Each wall is flat, endless, passes through zero and stands at right angles to its row. A trip goes straight from one point to another. Which walls does it cross, in order?
In the rows, zero is written as 128.

Walls:
(1): [162 136]
(2): [168 147]
Trips:
[170  61] to [184 162] => none
[ 99 117] to [131  82] => none
[162 161] to [166 191] => none
[ 61 150] to [186  89] => 1, 2
[203 123] to [140  89] => 2
[168 118] to [186  99] => none

Walls:
(1): [126 141 123 156 159 122 157 138 187]
(2): [135 143 142 181 145  57  62  78  85]
(3): [223  69  77 113 104  90 176 115  92]
(4): [117  85 109 149  93 182 136  65 121]
(5): [122 140  82 217 185  66 133 181  56]
Trips:
[126 188 152 204 110 126  57 167  76] to [154  84 106  34  92  76 169 129 125] => 3, 5, 2
[131 110 132 118  69 169 164 193 104] to [117 113 126 175 157 191 110 143  88] => 5, 3, 2

Walls:
(1): [ 79 161 158 172 173  98 187  90  31 179 101  43 132 130 145 150 156 135]
(2): [ 72 166 114 149 186 211 160 174 118 130 146 146 131  96  58 116 181 121]
(3): [144 137  81 145 132  65 163 101 139 154 110  22  87 112 116 157  68 128]
(4): [119 144 167 113 188 118 137 153 170 109  96  52  57  86 191 105 153 198]
Trips:
[166  77 159  99 177 119 105 126 171  96  60 133 151 173 118  64 160  70] to [161 177 135 151 143 162  78 156 109 152  41 127  78 163 157 232  93 113] => 3, 1
[124 136 124 112 128 145 152 125 141  91 189 100 178 137 140 116 139 151] to [106  71 144 154 133 229  98 144  95  19  75 127 149  88 162 141 185  79] => none
[175 146  98  94 146  81 128 135 134 101 122 120 116 127 111 192 124 145] to [124 180  82 144 142 142 115 214 191  48 111  85  64 152 115  82 148  86] => 2
[ 85  85 154  90  78 190 193 123 104 177 161 249 132 204 131  31 156 131] to [151 154 173  65 159 191 106 177 161 175 112 178 141 131 150  62 185 143] => 4
[115  94  82 103 184 149  85 155 135 189  51  48  92 160 133 133  61 150] to [173 120 147 120 120 166 120 121 182 136 138 112 135 167 148  89 184 135] => 1, 3
[108 114 103  83 167 148 123 136 131  93  34  99 152 116 128 127 117 125] to [141 137 166 140 159 172 134  44 186 107 137 108 170 172 155 171  59  88] => 2, 1, 4
[121 122 199 168 196 117 109  97 118 100 127  97 123 115 123 127 122 166] to [106 239 104 164 169 106 152 158  57  99 139  98 102 131  98 103 175 173] => none

Walls:
(1): [197 138 135 145  74 124 102 104 127  95 164  53 203 117 122 108 194 131
 153 126 139 151 107  93 134 128 114 136 107  70 124 116 165 147 144 162
  77 100 128 156  97 116 129 154 123  98 158  85]
(2): [121 152 182 127 104 141 208  97 123 120 146 133  39 144 186  94 182 107
 135 164  98 190  99  93 136  96 128  40 149 149  80 116 127 152 118 132
 178 179 226 126 117 110  94 124  49 125  86 208]
(3): [133 112  96 155  84 104 104 103 113 111 113 101 103 162  96 149 105 118
 114 135 145 203 116 152 110 107 128 126  71  81 117 109 122 119 182 150
 126 128 148 132 109  67  75 150 120 131  99 139]
Trips:
[ 37 129 160 153 148 179 123 118 158 127 124 145 151 140 107 183 143 112
  97 141 193  86 140 123 192 137 157 144  74  61  85 125  82 114  91 178
 131 106 152 198 134 130  95 117 180 117 115 131] to [145 110 100 143 124 207 141 151 120 120 115 104 102  94  72 152 126 141
  79 113 173  29 148 164 221 103 100  61 123 101  81  89 119 112 185 249
 175  95 141  76 155 112 165  74 158  69  86 100] => none
[ 65  89 188 149 168 130  93  99 192 182 118 138  86 148 145  98  65  87
  91 141 141  91 141 158 204 125 110 152 165  92  92 142 132 141 122 140
 173 172 124 129  92 155 171 114  76 166  68 146] to [ 97 148 153 108 122 105 132 145  70 130 116  96 130 125 126 119 153 123
 113 117 164 151 176 113  90 133 127 147 159  74 134 129 163 125  83 119
 138 164 122 136 106  94 150 130 147  80 172  64] => 2, 1
[182 146 116 100 108 103  78  97 115 115  64 125 170 178 107 117 144  78
 124 112 133 102 245 119 180 143 149 101 113  95  69 142  71 118  83 137
  45 181 160 137 104 118 175 155 208 139 159 108] to [148 107 190 101 179  68  99 125 146 124 103 143  82  76 120 174 219 213
 122 151 138  85 139 246 163 133 137 131  99 156 179 122  91 103 159 131
 141 190  85 146 128 105 184 135 132 139 124 173] => 3, 1
[145 139 109 136 170 130 171 138 100  71  70 163 146  80  72 133 161 137
  85 173 147  69  90 131 136 180 166 124 150 100 155  87  86  97 103 134
 129 123 109  77 165  98  83  85 106  85 139 162] to [117  91 192 151  91  98 174 150 113 173  90 136 152 131 148 151 134  86
  39 176 174 134  48 106 117 148  94 122 102 174  92 113  86 127  98 125
 141 153 165 125 106 168 161 136  78 124 128 168] => 2
[121 146 214  95  86 103 181 118 218  70 101 167  54  59 111 185 144 111
  71 135 111  60 161 135 132  61 107 203 204  67  94  90 109  56 135 176
  71 144 119 154 151  99 128 191  83 103 200  54] to [192 126  93 147  82 139 102  91  75 190 160 132 128 125 127 183 115 223
 115 136 173  94  88 128 126 121 129 176  61 183 127  97 119 208 134  81
 161 104 104 119 102 125 108 156 169 145 176 165] => 3
[124 116 166  93  97 121 119 121 112 128 133  59 129 130 112 155 111 114
 182 122 147  89 151 122  90 140 128 163 113 168 134 110 133  90 105  97
 197 137 175 117 181 110 111  78  90 104 116 121] to [ 78 199 172 169 145 106  91 117  97 185 176  89 110 125 127 147 210  86
 156 184 194 151 107 211 111  74 153 148 120 166 159 133 130 100  72 166
 160 174 104 159 119 120 115  80 140  97 136 140] => 3
[209  89 134 131 143 146  66 146 161 139  81  81  88 124 165 142 154  77
 145  68 147 187 119 103 163 152 134 156  50 187  48 139 108 123  84 163
 113 121 107 115 132  88  68 149 144 161  90 130] to [ 98 118  84 160 125 141  98  52 162 116 107 101 104 147 167 146 128 121
 163 165 155 100 154 147  79 137 103  77 133 128 173 123 195  89 113 184
 106  65 116  74 125 155 135  73 133 136 134 102] => 2

Walls:
(1): [ 96 111 174 152 189 154  97  89 135  76  95  22   9 141 138 151 215 115
 145  72 196 184 148 146 163 164 221 126 148 165 167 127 166  93 108  94
 147  95  92 129 167 153  83 132  71 111 133 120]
(2): [118  79 149 107 179 122  72 135 118 162  85  86  94  64  82 115 155 137
 128 143  99 172 154  83  58 120 103  89  98 205  90 103  74 116 112 112
 130  81 123 180 126 144 131 138 104 101 171 186]
(3): [ 98 111 164 181 124 182 195 111 124 129  99 157 102 145  83 110 120 114
 102  83 123 139  99 181 125 113 125 100  93 125 185 223 119 132 159 120
 153 121  63 132  77 104 185 101 133 103  89 179]
(4): [112 144 106 187 183  45 179 156  81  60 135 107 129 110 167 155  59  51
 128  64 146 129 138 215 138 149 136 177 148  60  95 203 165 182  82 203
  86 228 150  91  90  65 204 134 123 130 109 175]
(5): [ 56 183 195 143 193 178 158  81 107 106  99  70 139 126 178 191 127  82
 168  97 158 148 151 152 114  81 132 154 116 166  95 126 204 149 168 128
 107  59 106  69 129 130 137 150  74 122  97 170]
(6): [169 126 106  32  87 113 151 165 106 176 202 157 112 117 214  95 129 106
  70 102 108 100 148 164  86 139 121  91 154 182 181 108 147 136 139 114
  81 126 122 183 122 168 131  85  99 117  97   7]
(7): [ 89  99 149 142 105 133 128 108 134 108  87  98 107 123 196 139 151 132
 165 222 123 133  99 131 208 151 170  83 176 182 110 167 117 152 114 109
 110  93 138 101  94 114 124  87 179 133 145 117]
(8): [ 78 182 105 138 141 178  85  95 127 122 175 191  87 159  87 141 107  36
  97 130 189 141 160 217 178  87  58 102  93 130 109 146 129 127  83 124
  94  30 156 149 101 131 126 109  74 117 146 117]
(9): [ 72 147 113 110 139 134 129 116 130  59 110  88 137 128  80  86 110 161
 105 140 152  99 156 106 217 135 191 147  85 150 135 169  96  50 117 191
  71  93 105 152 114  94 145 103 132 160 152 142]
Trips:
[147 133 136 196  90 130 126 110 140 100 135 186  72 126 124 122 152  91
 104  64 166 198 128 156  77 131 212 131 151 127  63 103 188 197 132 136
 136 113 108 193 151 127 123 120 132 113  62 149] to [160 129 164 127 117  90  75 157 170  51 118 190  20 163  62 162 108 217
  64 106 101 119 151 120 174 141 138 102 100 141 124 124  14  76 135 179
 129 107 125 146 131 123 137 140 109 124 171 211] => 6, 2, 5, 9, 4
[135 165  93  77  70 104 103 143 103 130 161 156  94  89  97 226 116  96
 139 168  63  84 151  99 119  57  63  73 180 124 130 169 105 104 175  86
 121 133 157 116 186  62 125 111 176  54  55 106] to [ 82  95 162 110  18 155 152 124 167 101 147  99 196  66 148  85  92 130
 189 116 191 123  94 112 126 108 146  70 171 120 162 118 121 141 186 122
 114 163 142 135 141  80 129 181 129 102 144 160] => 8, 3, 6, 5, 9

Walls:
(1): [143 115  48 155 153 159 205  74  99 114  94 119 169  84  52 196 140 215
 108  85 101 103  58 152 147  89 112 129  92 108  90 122 189 200 186  97
 135  76  58 106 178 170 113 217  73 188 113 162]
(2): [115  90 141  97 160 134 105 144 164 153  89 144 147 143 175 160  79  83
  95 170  93 186  98 131  66 170 142 160  88 147 122 183 107  83 150  60
 122  80 155 134 172  91  82 130 130 201 168  96]
(3): [121 140 175 109 159 138 166 155 190  47 149 175 121 151 151 144  86 146
 124 117 189 137 177 124 231  89 173 105 119 109 119  91 176  43  90  88
  61  63 121 136 189 108 166 173  93 132 103 160]
(4): [ 57  90  81  72 102 146 162  51 171 117 159 154 139  61 100 120 133 125
 142  66  95  78  23 179  94 140 160 162 155 137 176 150 158 112  69 133
  74 132  70 125 178 167 134 184 126 127 145 178]
(5): [219 176 204 126 141 111 123  96 128 121 163 146 124 108  70 143  78 169
 184  82  99 116  76 113 136 112 167 112 130  93 152 127 113 165 165 212
 166 153 112 181 135  96 173 161  65  63  89  94]
(6): [129  95 155 110 145 144 132 148  86  96 102 140  59 148 197  46 156 114
  40 141 103 170 127  37  86 172 180 111  92 136  40  67 109  69 103 109
 159  61  79 171 143  78 139 104 113 132 145 137]
(7): [146 111  90 129  90 107 114 123  57 159  92 160  94  58  75 163 155 112
  95 131 138  39 150 103 208 159  72 154 159 115 110  36 134  60 172 144
  12 116 113 162  37  93 197 139 182 104 134 155]
(8): [106 116 176 221 102 185 145 144 130 109 143 156 157 168  93 169 115 126
  81  80 165 151 141 104  87 145  62  91  96 177 186 115  81 129 214 122
 113 138 107 174 139 105 174 124 143 138  92 165]
(9): [ 93 115 106  67 176  93 158  83 198  96 127 202 134  94 215  87 107 146
  97  96 152 202  95  96 109 207 169  88 145 141 176 122  99 213 159 107
 142  91 128 143  70 107 169 128 115  89  86  92]
(10): [163 110 201  57 152 149 114 218  87  86  85  71 153 105 164 161 128 124
 170 148 227 109 123 129  80  84 166 187 216 171 162 107 196 151 152 189
 146 112 155 176 122 156 195 105 155 136 193  95]
Trips:
[175 130 179 135 124 133 123 172 113 185 171 122  90 146 146 164 140 177
 170  65 121 139  96 146 119 166 126  93 126 196 121 136 154  74 102 125
 155 116 126 123 190 113 137 127 113 141 144  81] to [154 168  79 145 185 156 135 142 172 101 136 111 116 102 105 168  73 155
 135 123 157 169 172 123 127 160 117 132 108  85 129 207  30 121 143 153
 180 147 199 153  93 100 148 176 162 163  95 124] => 6, 10, 9, 3
[ 95 119 148 100  87 185 180 108  18 171 178 120 109 120 136 118 207 144
  53 103 109  90 141 117 155 169 146 156 139 216 160 155  69 114 139 145
 132 120  84 113 120 158  48 164 107 106  80 114] to [169 107 109 152  95 150 160 131 113 118 169  97  73  94 144 130 156  50
 138  87 137 112 151 149  47 109 136  82  32 104 175  98 233 122 117 136
 174  93  91 151 151 210 131 148  66 150  87 145] => 7, 5, 3, 10
[192  68 136 129 186 123 140  81 140 135  70  99 158  88  72 104 163 133
  94 119 119 122 153 158 137 136 199 194 129 155 193 120 141  45 205 119
 103 179  78 185  96 174 125 133  97  19  99 109] to [156  88 169  89  80 166 205  69 155 139 144 152 142 103  80 118 166  86
 135 109  86 183  76 164 128 152 158  90 104 151 146 144 153 175 111 124
 153 145 139 117  90 121 101 103 105 202 157 116] => 2, 10, 7, 8
[162 131  47 112 134 208  72 179  76 106 111 122 219 142 127  93 153 149
  83 143 114 130  74 103 134 203 104  69 171 144 106 103 167  69 153 118
 158 127  93  85  98 130  88 126  53 101 129 222] to [200  88 178 135 137 114  89  59 153 168 153  68  98 180 162 122 120  72
 143  77 107 188 160 122  55 122 174  68 129 146 174 121 144 161 134 137
 185  66  85 185 125 167 134 134 157 117 108  94] => 4, 9, 7, 2, 5, 10, 1
